Each row is a point. Before rounding, the points of a table are all equally far from one centre. They may lie mostly on one side of it. Write the centre, to within rounding.
(in the rows, 128 means zero)

Points (7 x 2)
[[184 130]
 [186 137]
 [166 114]
 [159 113]
 [172 117]
 [185 152]
 [186 147]]
Centre: [158 142]

Points (10 x 6)
[[ 97 105 168 130 203 178]
 [ 98 135 151 168 203 141]
 [105 115 109 114 138  62]
 [135 127  97 101 185  89]
 [135 153  47 126 149 145]
 [163 115 107 129 142  65]
 [120 122 101 166 172  70]
 [141 157  66 158 125 108]
 [125 116 112 221 177 169]
 [ 92 158  92 177 172 126]]
Centre: [124  90 115 141 137 147]

Points (16 x 12)
[[155 179  76 143 160 124 150  54  75 170 128 127]
 [ 92 165  69 177 155 193 101  54 144 127 174 163]
 [ 97 206 166 178  86 161  99  91 110 141 160 124]
 [146 138 106 133 125 109 114  97 157 110  90  85]
 [ 89 203 135 160 122 154 169  91 126  81 129 174]
 [162 172  69 151 128 201  79 138  90 155 141 174]
 [225 205 105 153 150 165 106  82 117 164 133 129]
 [208 192 111 125 126 150 140 154 114 126 142 100]
 [112 181 123 110  93 175 181 113  99 112 184 156]
 [159 143 144 160 133 129 136 130  83 140 175 142]
 [159 161 130 147 147  90 136 141 168 108 129  99]
 [108 176  64 176 198 156 110  93 104 152 161 166]
 [ 65 169 142 154 107  93 115  71 176 175 135 152]
 [125 212 100  80 135 112 162 118 154 125  80 165]
 [128 128 123 138  96 215 145  93  97 180 120 106]
 [ 97 134  33 131  76 142 157 123 137 117 152 165]]
Centre: [132 185  95 149 117 156 138 108 155 161 137 141]

Points (31 x 24)
[[ 98 140 138 123 141 170  22 141 138 127 152  94 142  80 162 116  89 131
  134  96 100 187 138 103]
 [ 68 107 102 101 110 155  64 174  94  60 117  63 155 125 159  77 116 149
  118  49  91 149 117 131]
 [102 111 139 140 137 148  94 119 125  83  95  74 171 112 176 112  81 142
  100  41 104 133 178 144]
 [ 34 132 120 102 164 158 104 121 146  59 102  56 149 101 123 114 130  81
  133  90 114 145 111 111]
 [ 98 134 166 148 139 147  42 141  79  83 113  16 155 118 131 104 159 105
  150  79 139 128 179 142]
 [ 67 152 127 118 147 160  94 143 141 128  93  99 153  81 154  74 135 152
  175  52 123 138 183 134]
 [ 95  88 146 139 125 202  90 160 129  85 135  72 133  85 164  89 174 152
  141  42  89 110 131 152]
 [113 120 119 106 137 110  86 144 118  99 188  91 155 119 188 101  90 133
  124  79  63 142 136 122]
 [112  97 110 124 149 190 102 138 122  91  92  27 171  96 105 133 124 168
  156  92  99  97  97 133]
 [135  99 120 106 102 129 114 142 137 115 100  40 144  87 204  75 149 103
  124  70 124 159 112 156]
 [ 81 104 188 114 115 148 118 139 102 128 116  50 179  83 177  93 121 146
  171 109 136  92  58 132]
 [108  75 133 162 167 148  70 161  87  90 139  72  96 105 172 107 158  92
  167  90 112 131 158 122]
 [114  76 102 140 113 165  75 162 133 109 141  67 149  77 154  83 126 137
  133  62  90 118 107  94]
 [ 45  70 139 137 127 176  61 164 108  87  79  71 117 118 149  94 141 145
  134  68 125 120  96 119]
 [105 112 158 111  96 126 112 169 123  89 105  41  98  88 141  88 140 132
  125  64 170 117 141 105]
 [ 58  94 108 159 128 134  87 101  95  75 127 112 116  69 192 129 111 147
  138  67 109 171 161 149]
 [ 85  46 146 164 159 146  94 168  97  74 132  61 138  73 145  74 127  99
  152  77  96 158  81 123]
 [ 88  66 164 131 121 142  53 164  97  62 129  54 130 111 170  94 148 169
  178  48 129 155 130 159]
 [115  80 162 105 145 127 116 203 123  97 116  53 152  93 135  73 153 117
   92  80 110 146 161 119]
 [135  91 114 152 151 156 117 129 120 126 120  32 171  82  91  80 138 151
  157  76 114 130 162 125]
 [122  73 150 138 148 110  69 162 136  41 143  47 174 101 146 115 113 103
  174  61 129 172 106 134]
 [ 81 129 161 146 133 157  60 154 124  89  75  61 201 131 163  80 148 143
  123  76 168 113 150 144]
 [ 97  74 174 161 101 170  46 147 103  48 144  75 147 118 113  77 135 165
  132  89 113 135 110  95]
 [ 95 108 178 155  91 175  84 149  70  76  92  63 135  87 177 102 176 139
  108  58 105 150 139  99]
 [ 71  95 134 155 115 196  95 138 149  97 127  31 141  79 155  91 142 122
  150  63  94 126  90 127]
 [ 96  97 126 156 134 141  97 162  91  89 112  70 110 128  79  70 101 119
   89  68  71 155 138 131]
 [103 104  86 160 158 134  51 185  88  97  93  78 161  99 121  64 140  80
  129  96  95 160 139 160]
 [106 103  98 111  92 136 105 155  92  92 108  33 196 113 124 121 124 150
  169  85  73 172 133 101]
 [112  74 171 118 175 165  92 142 118  81  92 127 196 132 135  90 140 128
  195  69 142 143 136 181]
 [106  50 157 176 166 135  44 164  85  91 125  96 174 133 180 119 141 102
  140  87 119 168 125 138]
 [124  89  91 146  97 175  88 122  92 133 105  84 180 121 136  61 109 136
  131  72 161 164 130 142]]
Centre: [106 130 151 136 129 133  98 139 104  97 118  97 148 101 131 115 138 135
 140 104 117 152 111 151]

Points (31 x 24)
[[123 153 100 117 201 153 102  84 135 186 207 115  68  99 135 140 100 127
  113  81 106 136  97 141]
 [104 154 132 133 158 172 107 115 150 172 182 134 144 126 148 117 178 150
   95  55 159 155 130 144]
 [122 203 121 154 198 151 170 107 100 232 148 114 101  80 101  93 115  89
  114  87 162 121 126 115]
 [135 181 101 164 150 184 105 110 168 151 234 135 115 104 125 140 119 105
  102  78 166  86 119 191]
 [ 98 142  69 126 157 161 135  82 121 179 207 124  97 168  94 128 119 150
  100  76 210 130  86 124]
 [123 205 132 131 179 163 124  87 139 143 229 128 108  99  83 113 122 149
   96  72 153 130 148 129]
 [ 86 141  84 182 154 157 132  90 166 132 178 146 108 162 143  73 135 149
  124 101 109 146 119 149]
 [134 177  94 107 141 157 144  94 149 193 175 136 133 110 146 101  90 154
  141  18  98 148  99 128]
 [ 84 172 111 163 203 190 104 145 102 179 169 165  73  99 127 117 142 140
  128  56 152 145 112 116]
 [ 88 157 134 150 202 198 155 106 169 184 192 153 110  88 108 161 157 116
  126  85 144 131 128 129]
 [136 160  98 111 156 173 140 102 117 223 166 121 107 108 142 135 180 111
  104  79 138 141 117 156]
 [ 88 158  98 110 201 153 102 106 159 239 169 146 148  87 107 101 116 138
  126  52 153 108 106 158]
 [114 126  95 145 125 163 140  60 129 183 218 119  70  75  99 149 143 109
  127  92 149 113 149 144]
 [101 149 132 202 185 155 115 132 163 168 200 149 124  63  66 177 138 108
  147  79 183 128 131 128]
 [ 76 145 128 160 167 178 118 137 137 167 147 142  89  95 141 139 103 193
  117  78 134 167 111 130]
 [104 208  92 122 151 177 150  85 149 126 188 129 127 166 124 117 151 149
  126  73 134 144 163 154]
 [109 158  66 111 146 161 161  80 150 160 136 124 150 112 104 121 144 141
  110  41 140 109 100 165]
 [ 99 133 108 171 155 163 124  84 147 195 159  81 106 147  97 137 116 158
   93  66  98 161 132 176]
 [100 187 112 152 162 168 123  72 156 201 192 123 107  93 126 143 159 173
  168  32 123 130 102 173]
 [136 166 127 112 153 141 108  70 106 148 179 144  83 131 125  84  99 130
  107  64 159 167 140 155]
 [114 186 128 164 137 161 154  76  87 127 166 115 111  92 119 184 106 133
  141  50 120 140 146 137]
 [126 174 124 131 153 172 113  89 106 193 185 118 110  82 155 132 139 114
  105  20 143 109 105 138]
 [128 153 116 156 144 148  80  84 172 210 192 133  99  75  87 147 131 141
  111  69 168 167 108 106]
 [ 72 160  54 174 165 169 139  74 135 202 159 132 120  93 124 101 140 141
  131  64 108 158 145 141]
 [ 98 131  80 146 160 202 123  74 138 192 167 133 131  95 110 116  67 119
   94  59 119 112 177 150]
 [ 80 189  97 141 144 113 123  45 138 176 203 118 110  80 110  96 127 160
  131  81 165 129 127 125]
 [121 207 138 131 194 148 162  88 136 221 198 112 117 102  59 128 111 111
  134  59 121 139 126 101]
 [129 161  88 151 204 198 120 132 147 178 176 121 101  97 127 106 155 104
  140  14 178 165 125 114]
 [ 90 206  64 148 155 160 145  85 131 178 195  81 112 113  84 133 114  60
  134  71 162 142 160 106]
 [131 170  93 117 202 113 119 150 166 180 177 128  75 137 100  99 128  87
   99  65 134 120 126 124]
 [ 93 188 135 151 203 202 119  87 174 158 137  95  85 107  76 119 119  88
  145 100 136 136  99 160]]
Centre: [136 155 106 162 156 159 120 118 135 180 163 114 123 134 108 122 104 133
 173  90 157 110 132 129]

Points (31 x 24)
[[165 122 118 144  75 144 162  86 156 110 167 124 131 137  67 128 154 181
  132 136 196 102 151 212]
 [189 107 102  97  92 118 113  77 189 112 126 105 125  76 105 102  63 202
   82 131 182 100 112 179]
 [190 132 116 130  93 144  86  97 139 109 120 133  85 120  84  49 119 175
  102 135 152 106 148 135]
 [167 147 135 113  95 165 106  57 112 103 122 128 110 109  45 112 108  99
  121  92 160 116 158 207]
 [144 124  98 131 114 130  96 102 110 120 113 156 117  63  28  86 115 137
   67 130 150 105 110 140]
 [154 142  62 146  77 139 108  57  99  90 125  85  94  99  43  89 121 152
   81 135 168 106 128 183]
 [137 100  77 109 113 177 116  89 151 124 130 147  96 104  71  49  93 148
  114 191 173  53  94 174]
 [147  89 145 162 104 176 113 124 137 134 152 109  99 124  87 137 105 192
   93 122 182  78  93 186]
 [141  67  60 123 124 145  96  88 201 157  88 127 132 121  71 107  64 121
   91 154 143 110 146 180]
 [193 107 109  84 121 121 113  64 126  85  86  94 106 104 104  84  97 161
   72 158 185 121  97 171]
 [105 162 152 112  93 165 136 124 173 101 138 124  88 147  74 118  89 167
   97 152 131  63 127 198]
 [155 136 141 135  65 159 124  85 145  93 138 190 102 117  81 113 111 111
   53 155 180  88 134 197]
 [102 109  96 136  32 147  77  88 154 149 147 170 104 109 120 117 134 124
  117 137 121 103 123 158]
 [126 106 124 123  92 172 148  76 107  98 118 100  57  68  68  56  75 124
  107 133 147 128 121 222]
 [203 134 111 109 106 125  85 107 118 102 148 136  77  73  68 135  88 146
   45 148 136 109 120 179]
 [171 117  66  84  69 138 131  69 167 129 133  86 111 121  69  71 107 126
   57 121 141  74 117 141]
 [142 162  95 103 130 164 102 110 131  77  76 109 139  96  45 124 109 114
   85 136 173  75 124 188]
 [122 148 111 177 127 127 117  72 149  89 108  99  94 106  74  68 119 142
   72 158 135  62 122 156]
 [129  95 106 121  64 120 100  83 152  81 123  86  66  77  69 131  84 131
   75  90 156 102 121 188]
 [179 119  81 176 100 148 127 124 160 138 117 111 120  93  26  65 106 167
  121 164 169 104 107 179]
 [124 116 137 152  91 126 109 105 145 126 101 124  75 104  32 105 120 134
  111 194 163  84 132 207]
 [172 105 108 135 100 170 123  64 144 108 122 118 103 125  72  61 122 196
   61 148 158  86  99 213]
 [164 134  79 150  44 118 107 102 162  78 108 165 131  96 104  80 104 116
   98 102 111 106 104 150]
 [173 125 108 148  87 164 109  78 172 108 164 176 141 107  56  90 121 150
   56 138 104  80 137 172]
 [187 136 107 132  92 139 108  61 126 135  66  92 107  55 103  99 105 157
   85 108 110 100  99 175]
 [192 128 133 127  95 129 146 128 113 130 152 126  85 114  58 151  93 111
   89 124 199  80 122 182]
 [133 136 118 118 127 105 113 103 190 129  62 115  93 106  82  88  98  98
   82 148 153 126 109 218]
 [182 103 120 146 119 141 112  75 124 135 113 113 103 124  68  94 168 131
  107  97 158 114  97 226]
 [130 115 101  91 145 152 131 111 150  86 133 107  49  74  87  95  74  89
   94 151 178  79 145 156]
 [198 147 101 132  81 146 144 101 166 176 114 132 109 100  48 118 100 126
  105 148 196 155 137 178]
 [151 132 139  96  92 123 104  74 150 150  95  91 119  68  78 141  38 123
   69 167 136 102 128 192]]
Centre: [146 115  99 124 103 151 138  99 144 115 134 118 122 100 104 116 104 131
 110 148 138 114 123 180]

Points (29 x 24)
[[155  92 121  92  97 110  35  89 150 144 122  58 103 135  99 168 102 194
  127 171 122 132 182 132]
 [178 132 134 153  70 170  87 107 136 117 120  82  91 121 100 140 121 186
  146 176 117 194 157 148]
 [129  99 140 135 106  84  66  73 135 138  83  86  88 117  85 167 104 143
  130 166 188 141 135 120]
 [199  80 163 117  98 111  71  95 116 119  94  63  64 142 114 135  86 192
  131 160 177 152 173 130]
 [167 117 100 122 112 144 102 103 135 108  59  69  90 155 118 144  94 174
  122 167 144 168 177 155]
 [131 110 157 129  73 109 111  94 117 118  82  57  62 108  74 146  80 188
  121 168 155 161 176 159]
 [159  98 154 113 118 107  59 110 162 134 113  40  73 100 100 115  72 176
   89 136 145 156 172 142]
 [186 120 130 120  92 110  95  74 164 105  93  51  90 109  66 145  80 182
  114 175 145 154 168 169]
 [121  95 129 126 136 130  39  96 151 105  98 103 105 113  95 131  99 178
  151 160 152 134 174  94]
 [174  90 164 108 119 126  80 100 142 112  62  66  63 124 119 113  81 178
  124 117 161 133 159 200]
 [154  68 136 110 103 109  46  96 156 103  96  57  96 136 131 162 124 137
  123 177 151 150 174 159]
 [174 116 127 122 109 146  57  90 151 113 101  94  95  77 131 174  97 187
  155 146 183 171 163 120]
 [163 111 153 119 139 100  97  71 132 126  84  36 100 142  87 177  57 171
  149 148 169 124 132 108]
 [170  87 136 114 117 104  91  78 128 120  93 108  82 129  83 169  76 177
  155 171 173 173 147 162]
 [152  96 186 116 130 101  46  83 137 100  97  95 109 133 105 168 106 185
  156 141 143 166 154 160]
 [150 119 145 100 106  87  64  82 148 119 110  46 115 129  93 169  77 167
  165 170 132 136 182 117]
 [148 126 151 127 107 103  80  53 155 125  95  95  71 140 144 157  88 152
  111 148 103 162 160 130]
 [156  88 149 104 113 110  66  79 141 147  56  73  79 144 100 158  61 163
  150 165 158 140 159 149]
 [147 110 117 141  85 116  75  97 127 159  78  61  96 127 135 181 105 183
  163 159 181 161 156 111]
 [171 105 129 108  83  93  67  47 129 100  90  39 107 114 132 161  99 198
  116 149 126 135 129 133]
 [176 121 140 137 145  89  53  99 171 120 123  57  66 120  87 151  84 202
  155 133 118 143 142 140]
 [171 109 113  96 107 116  66  86 113 134  84  90  67 104 119 143 107 145
  137 170 156 151 122 163]
 [166 119 144 104 102 131  48 101 124 142 110  36  92 126 122 134  68 185
  159 189 141 137 158 137]
 [182 100 165 135  97 102  60  85 145 113  92  73  91 107 125 117  82 162
  114 153 160 168 172 113]
 [156 111 161 119  83 110  75  81 125 103 115  32  71 175 101 125  89 168
  105 162 164 158 166 143]
 [195  85 136 122  86 105  58 144 136 133  68  55 105 162  90 149  84 187
  138 153 168 132 152 115]
 [196 107 153 122  79  96 100  63 156 110 108  32  82 129 148 134 119 169
  119 170 137 158 133 177]
 [153  79 164 124  66  88  80  66 170 141 102  65  74 136 148 160  53 189
  137 162 146 140 179 147]
 [157 126 183 141  97  85  76  81 137 110 100  66  74 123  85 172  90 134
  122 149 120 155 161 131]]
Centre: [146  97 148 121  85 142 112 110 164 117 124  80  96 131 113 149 103 173
 138 131 146 114 128 137]

Points (27 x 24)
[[185 137 102 102 164  94 110 148 101  90 161  61 108 115 149 139 163 118
   80 237 148 120 122  87]
 [151 105 127  73 172 116 142 190  81 108 154  83  74 102 122 103 191 112
   90 220 164 123 113  83]
 [194 121 115  80 186 106 123 169  77 130 120  87 122  94  88 127 170 115
   81 222 123 151  98 127]
 [161  96  96  81 168 111  91 157  64 114 144  80 117 118 103 110 187  87
   93 217 151  93 134 108]
 [135 110 104  68 182 115 142 158  80 139 159  49 126 119 117 121 193  70
   51 190 151 142 120  88]
 [135  95 117 111 190  66 120 144  85 112 150  79  93 100 151 149 143  62
   94 193 162 126 154  86]
 [151  86 120  70 191 107 142 163  95 130 123  83  89 123 126  92 166  99
   71 199 154 151 133 102]
 [112 135 107 112 193 131 117 157 118 126 122 104  82 122 121 121 175  83
   98 215 164 107 124  74]
 [146 131 110 113 195 124 131 183  50 134 142  88 140  85 110 143 192  75
   80 183 146 176 108 103]
 [147 109  62  78 163 134 127 159  79 100 148 115 133 114 112 139 156  81
   98 153 148 125 130 113]
 [133 146  67  92 146 102 131 127  89 100 133  79 123  95 149 125 147  75
   79 190 139 141 135  91]
 [173 148 104  62 187 127 145 131  81  99 159  74 120  92 148 122 182  99
   76 208 159 124 139 115]
 [153 136 111  86 206 126 137 153  73 127 153  65  99 122 122 115 179 125
  106 227 123 164 141 136]
 [144 143 110  46 181 107 133 180  91 115 164  77 126 125 131 124 160  78
  119 233 141 130 118 102]
 [166 134 156  66 196 107 143 136  96 135 166  80 132 148 102 143 134 101
   75 179 188 136 120 107]
 [130 101  80  96 176 110 137 161  62 100 158  87 115  83 112 126 169 115
  102 186 151 126  98  73]
 [141 114 122 109 172 124 156 146  54  93 165  83 125  56 151 130 160  77
  107 189 150 105 138 103]
 [185 105 103  64 169 138 133 137  71  85 154  86  95 107 113 134 185 101
   87 209 101 130 120  95]
 [154 127 118 105 182 133 107 153  93 139 183 106 116 146 190 129 171  89
   62 190 130 151 127  89]
 [158  90 138  67 185 101 144 174 102 109 128  88 133  84 110 145 149  93
   59 189 142 142  98  94]
 [158 110  98  78 172 146 125 181  90 140 178  61 121  65 119 115 155  71
   61 188 131 110 118  85]
 [152 109  80 110 158 138 102 146  77 125 179 100 130  79 164 121 156  55
  113 191 161 140 158 109]
 [147 136 110 121 167  98 115 178  47 142 156  94  71 102 153 113 164  77
   96 202 119 107 123  62]
 [135  79 111  78 183 128 131 162  67 130 151  92  84 120 153 121 146 118
   80 199 162 116 122  97]
 [141 135 100  89 182 117 121 188 105 106 118  79 114 121  89 122 171  58
   86 135 174 120 127  83]
 [117 104 118  96 173 105 111 191  84  94 150 113 100  80 123 138 136  79
  100 197 152 132 133  87]
 [169 128  90  88 167  89 169 134  79 107 160  68 104  76 135 161 149 106
   91 209 152 140 136  89]]
Centre: [160 129 145  99 140 119 108 143 108 149 149  68  98 101 129 146 178  97
 126 157 138 136 113 111]

Points (30 x 24)
[[132  99 148 126 154  87 110 190 141  69 123 138 182 142 144 157 116  77
  111 164  59 120  94 128]
 [136 115 179 126 153 117  83 181 116  84  92 128 156 174 161 198  91  73
  160 167  58  66  95 124]
 [155 124 151 126 168 111 127 161 109 122  64 151 176  97  94 211 119 107
  147 152  55 129  56 146]
 [132 136 147 113 162 133 104 152 104  49  95 150 186 149 145 154 120 120
  157 216  77  97  84 152]
 [154 127 134 107 149 117  90 167 147  97 105 150 179 118 133 148 124 109
  106 184  42  99  64 110]
 [158 117 162 109 140  95  90 150 110 117 107 175 144 116 128 191  97  99
  177 196  60 133  87 146]
 [135 108 191 127 153 121 133 165 143 100  87 162 201 135 138 166 112  69
  115 176  66 132  65 163]
 [150 120 152 110 129  98  98 191 147  87 100 177 173 141 150 206 102  84
  132 184  68 127  89 146]
 [132 120 162 143 133 114  96 161 102 101 122 185 184 120 146 183 128  78
  122 182  46  75  94 162]
 [146 127 118  96 145 134 104 195 138 108 114 197 154 130 133 173 129  67
  133 156  61 127 102 161]
 [171 130 172 129 112 106  72 153 123  72 110 155 157 136 144 183 137  77
  107 187  70 129  96 140]
 [159 134 160 132 159 118  89 204 136  74 102 134 211 138 141 172  96  87
  155 169  69 115  73 131]
 [182  95 147  93 145 103 113 154 131 129  91 164 183 103 139 210 122  97
  117 152  31  76  91 143]
 [195 114 140  94 162  91 137 174 137  95  96 150 181 131  96 205 100 112
  169 158  70 131  83 132]
 [128 119 171 150 155 137 118 159 122 101 151 169 172 110 128 170 105  88
  154 197  84 137  67 156]
 [143 110 175 123 142 137  98 188 155  89 102 118 139 140 156 164  75  87
  111 146  63  85 100 157]
 [130 122 164  91 165  96  92 196 129 108  89 148 178 119 138 174 103 108
  132 193  78 103  55 143]
 [128 125 176 129 193  88 109 190  73  95 113 144 181 130 144 176 116  87
  131 153  68  84  76 126]
 [151 112 147 131 141 142 122 181  68  95 116 136 177 135 139 134 114  94
  172 170  41 122  90 159]
 [134 117 124  95 159 119 108 168 132 101 135 120 190 106 158 137 138  94
  133 157  38 111  94 148]
 [123  89 154 159 134  84  87 163 153  77 109 178 179 136 128 161 121  86
  174 155  59 134  72 150]
 [147  92 163 140 145  86 120 187 113  75  93 133 203 120 136 180 138  63
  173 156  52  74 105 135]
 [145 129 157 117 155 111  98 164 130  78  56 147 145 119 134 171 132  56
  145 183  56 105 116 114]
 [182 118 146 100 161  81 109 133 103 114 108 150 154 139 172 164  78 124
  180 180  53  98  84 126]
 [151  97 187 112 143  96  90 142 142 135  73 151 189  87 140 172 126  62
  162 179  63  90  63 150]
 [117 136 140  95 185 142 107 184 134 102  83 122 173 140 169 147  95  83
  159 163  62  92 110 156]
 [196 150 149 134 134 121 102 185 119  65  79 149 181 149 137 165  90 100
  164 145  68 133 112 162]
 [142  80 170 103 121 109  96 169 141  81 109 185 196  81 137 176 117  70
  122 181  81  79  92 157]
 [116 125 143 147 160 141  97 189 133  60  76 168 159 159 129 189 121  81
  137 170  58  83  92 133]
 [199 118 160  98 173 136 103 146 117 131  86 131 202 121 139 171 131  57
  136 162  45 121  90 142]]
Centre: [144 101 144 119 129 136 112 129 114 114  95 150 176 140 142 168 127 109
 151 119 132  96  94 121]

Points (30 x 24)
[[150 109  94 141 176 159  98 116  70 165 155 117  77 130  94 113  71 190
   84 140 152  75 149 131]
 [114 124 128  73 167 162  66 106  70 145 190 155 136 136 113 127  92 161
   89 141 151  91 164 129]
 [136  92 115 139 177 204  83 147  56 168 173 154  80 133 123 121 104 168
   72 126 102  76 125 164]
 [162 111 102 113 137 167  76 118 108 192 162 167  64 157 149 145  78 194
   98 119 118 106 163 159]
 [150 100 100 121 185 141 106 134  68 171  88 184  72 119 131 111  95 175
   86 135 128  86  94 181]
 [122 120  97  98 133 176  71 127 102 169 148  88  70 126  96 133  75 192
   66 112 158 113 161 180]
 [143  97 111  82 148 203 114 129  99 154 152 145  62 129 120 108 108 214
   60 153 124  65 170 166]
 [121  73 127 108 163 167  65 156  92 161 161 137  97 137 131 109  86 196
  117 131 110  43 126 181]
 [156 112 105 113 160 160  95 142 110 166 170 153  63 100 146 135 114 158
   81 136 165  46 160 178]
 [123 135  71 127 134 117  85 143 104 148 161 142 116 125  83  85 106 228
   45 131  94 113 158 132]
 [145 160 105 104 144 167 111 152  99 199 157 137 104 134 109 104  98 218
   88 165 138 107 132 169]
 [165 113 107 109 140 141  82 162  83 153  99 124  90 139  87  97  73 227
   73  96 186  95 125 145]
 [126 111  65 112 170 161  86 143  79 163 164 154 124 146 108 129  70 179
   83 162 137  78 145 156]
 [148 105  78 105 118 161 128 150  74 142 128 173  82 168 110  91 152 192
   26 143 149  65 103 139]
 [164 113 130  90 184 156 114 145  99 163 167 180 115 105 122  79  86 210
  120 100 121  87 146 114]
 [141 127  67  90 161 157 103 122  73 162 141 135 120 162 134 117 150 190
   29 120 133  77 165 173]
 [160 125 107  68 118 136  98 130 106 142 120 148 110 127 121 131  82 236
   54 162 136  61 166 151]
 [105 123  90 145 169 155  60 156 124 149 145 144 101 123  74 101  98 190
   82 110 104  68 140 179]
 [113 120 103 124 155 175  90 170  90 153 157 137 106 148 108  90  90 202
   78 154 111  38 167 147]
 [144  89  90 121 152 143  83 143  76 132 139 145 117 165  86 109 107 206
  105 142 125  92 147 193]
 [153  88  92 108 149 156 109 118  56 163 166 120  81 141 117  87  67 194
   53 143 127 107 135 150]
 [152  98  87  98 153 166  73 126  54 164 136 169  99 140 103 117  59 167
   50 121 108  84 130 148]
 [136  83  80 144 149 137 123 189 101 130 178 129 118 126  95 108  71 206
   65 164 110  87 157 120]
 [157 135  98 125 208 139  83 133  90 131 180 161 113 138 123 109 113 174
   75 148 138 113 119 168]
 [143 129 115 100 186 140  94 133  90 158 133 141  94 169 119 120  69 225
   64 142 142  77 157 161]
 [164  78  85 123 156 155  69 167 118 150 132 158  89 173 114 106  84 197
   50 152 135 102  93 177]
 [139 101 120  92 142 156  97 119  78 146 179 150 104 113 107 114 130 218
   51 119  85  71 172 172]
 [156 107 133 101 158 159 102 133 122 100 141 127  65 131 100 107  71 213
   86 141 141  93 112 183]
 [168 140  97 146 169 182  75 141  75 156 119 155  74 115  99 122 122 173
   92 111 143  71 115 171]
 [196 127  96  88 148 145  84 142  78 159 167 116 119 139 105 126  93 200
  129 121 143 119 151 139]]
Centre: [119  96 128 106 137 144 103 157 118 147 118 131 105 124 134 134 131 167
  75 120 126 114 128 111]
